Rows are points. A path goes straight from each point to the next, and from the last back to the first. The post is the endless flat space through its rows: a point in 2 columns, a line in 3, a plane in 4, and so on, so that a path can go around it. Count how often the path circles the post. Going back the other way cancels.

Post:
[[-20  10  41]
 [ 55   1 -34]]
Path (27 x 3):
[[ 24  43 -47]
 [-17  56  59]
 [ 45   4  69]
 [ 20  32  22]
 [ 51  23 -45]
 [-57  15 -32]
 [  2 -34 -32]
 [ 18 -24  28]
 [ 73 -55  10]
 [-19 -42 -19]
 [-70   8   2]
 [-30  81  14]
 [ 23  26  25]
 [ 67   7  28]
 [ 61 -55  24]
 [ 50 -26 -52]
 [ -6   5 -39]
 [ 19  34  -6]
 [ 25  31  39]
 [ 47 -13  62]
 [ 16 -37  41]
 [ 61 -52 -46]
 [ 76 -19  26]
 [ 94  20  12]
 [ 73 -53  20]
 [  3 -39 -35]
 [-29   4 -10]]
Times around: 2

Post (7 x 8):
[[-68  -9  25 103  31 -65  -6   1]
 [ 31 -14 -35 -30 -25  51  19 -32]
 [-69 -36  32  16  20 -29 -42   2]
 [-19 -33  -4   7  17  64   9 -16]
 [ -5 -22  16 -31 -15  29  85 -43]
 [-12 -32 -25 -14 -58  59  29  -5]
 [ -3   6 -25 -39  -2  41  13  26]]
Path:
[[  -2  -46  -44  -22  -27   34  -39  -36]
 [ -53   17  -88   52   -2  -39  -36   47]
 [ -42  -75   11   26  -17   21   25  -14]
 [  67    1   -7   50   18   26   17  -23]
 [ -10   29    3  -28  -58   13   53  -12]
 [   1    3    4  -56   32   10  -21  -45]
 [  20    2  -88  -43    6  -25  -62  -19]
 [  29   14  -58  -36   44  -29   13   56]
 [   9  -54   13  -69  -78   43   48  -45]
 [  27  -33    2  -42  -52   54   14  -58]
 [ -30   15   -5   -2   13   53   56   -1]
 [  -9   -3  -27  -42  -45   47   65  -20]
 [ -76  -35  -41   16   10   19   42   86]
 [  21  -59   11  -79  -48   44   81  -40]
 [  16  -31   58  -49   25   42   83  -43]
 [ -37  -15   34  -30   46   44    6  -14]
 [-113  -22   -7   45  -71   47   29  -21]]
Times around: 3
